Every row gives one point. Each table stands for the endless flat space through its points: a line for two points, a plane for three, and so on. Write the one point that lies in both, or say that there is none.
In the rows, zero is written as 128.

First, 2 rows:
[[123 137 165]
 [159  95 129]]
Second (2 x 3):
[[161 114 163]
 [111 119 123]]
They share: [141 116 147]

First:
[[158  69 180 161 172 116]
 [149  80 174 156 168 121]]
Second:
[[152  99 157 143 173 119]
 [160 105 153 143 193 123]]
They share: no point

First (3 x 9):
[[145 136 107 155 100 155 185 139 178]
 [145 144  95 135 138 153 161 127 156]
 [120 134 125 130  88 183 166 112 161]]
Second:
[[139 156 121 145 124 175 185 109 150]
 [133 132 100 127 115 160 152 127 162]]
They share: [135 140 107 133 118 165 163 121 158]

First, 2 rows:
[[166  89 163 168 154 123 158 152 142 157  77 124]
 [157  92 158 166 149 115 152 156 142 147  84 125]]
Second:
[[137  98 166 144 157 107 130 156 132 131 112 129]
 [148  99 124 188 122  87 147 169 153 126  78 133]
 [152 100 145 169 150  95 129 154 139 135  93 144]]
They share: [139  98 148 162 139  99 140 164 142 127  98 127]

First (2 x 18):
[[160 164 118 104  98 111 106 155  85 128 135 165 117  94  99 148 147 137]
 [160 166 118 118  86  97  96 157  89 116 155 163 139 116 103 162 137 139]]
Second:
[[148 129 115  78  53  92 116 159  30 101  85 185 104 114  44 188 130 108]
 [145 140 123  79  59  94 112 152  39  98  96 185 113 113  55 180 130 114]
 [190 135  73 138  95 104 110 195  90 161 139 143  98 102  92 170 154 132]]
They share: [160 165 118 111  92 104 101 156  87 122 145 164 128 105 101 155 142 138]

First:
[[161 150 117 117 152 116 158 110 111 149  97 130 143 173 145 101  98 113
   73 143 107 171 113 141]
 [170 139 111  99 143 130 162 104  93 146  97 134 139 187 148 109  97  98
   56 130  93 181 114 135]
 [153 186 129 157 172 100 142 150 147 169 125 118 119 137 153  73  58 133
  109 175 135 147 129 149]]
Second:
[[141 165 123 141 165  98 156 108 137 161 104 131 141 168 144  99 104 118
   96 166 128 157 117 157]
 [183 149 126 108 158 106 143 145  95 129  67 119 168 125 134  82  75 161
   79 132 107 174  93 121]
 [158 161 114 162 134 126 169 101 159 140 124 102 138 180 148  72 126 119
   69 138 100 158 124 135]]
They share: [152 161 123 135 161 102 154 116 129 152  97 126 147 159 142  93  99 128
  90 156 121 161 112 147]

First:
[[149 117 158 186 127 142 127 132 119 100 131 128 179 176 139 120 136 125
  183  82 143 126 142 124]
 [167 123 150 188 141 152 137 146 119  82 141 138 197 168 137  98 120 127
  179  94 137 110 162 128]
 [111 146 166 144 103  82 172 148 114 133 176  93 116 154 136 157 187  83
  137 120 189 142  82  85]]
Second, 3 rows:
[[149 157 147 183 145 133 182 140 115 109 164 104 136 156 117 127 158  92
  136 105 147 121 136  81]
 [143 125 161 143 111 101 148 174 117  91 174 132 186 152 153 109 140 112
  166 131 181 115 120 129]
 [144 107 187 148  95  98 137 185  90 104 189 139 171 126 172 117 123 142
  176 155 177 111 106 126]]
They share: [146 141 154 163 128 117 165 157 116 100 169 118 161 154 135 118 149 102
 151 118 164 118 128 105]

First (3 x 24):
[[162 163 159 173 115 118 141  93 125 171  95 109 143 130 127 147 158  90
  146 169 137  80 110 121]
 [178 179 167 191 129 116 151  77 123 191 107 109 127 152 135 135 172  82
  168 149 157  84 102 135]
 [146 165 181 158  95 132 146  70 106 172 122  88 126 159 122 135 177 119
  136 132 117 109  76 113]]
Second, 3 rows:
[[152 134 149 143  97 116 129 111 122 138  74  79 123 156 144 131 137 119
  124 180  86  74 122 121]
 [122 134 183 133  75 162 155  93  90 148 122 111 159 102  88 171 141  97
  134 144 128 118  72  97]
 [142 189 186 147  86 124 112  94 126 167 123  75 135 138 118 126 197 141
  109 179 122 118  98  69]]
They share: no point

First, 3 rows:
[[194  99  85 145 134 120 106 135 115  98  70 118 144 111 147 142 141 109
  132  74 124 134 123 138]
 [142  67 153 113 110 108 142  87 167 146 118  90 164 103 187 138 177 121
  136 110  84  90  95 162]
 [140 131 131 177 130 118 120 143 145 106 126  68 142  59 167 128 195 119
  162 112 136 148 169 214]]
Second:
[[170 111 112 126 123 106 115 123 139 121  96  92 161  95 170 142 158 110
  133  79 110 126 135 164]
 [193 116 128 103 134  77  87  88 128 118 103  72 165  93 150 129 172  97
  141  98  90  92 112 161]
 [133  86 110 163  98 137 141 148 164 112 103 132 147  99 180 159 148 133
  123  80 150 140 148 173]]
They share: no point
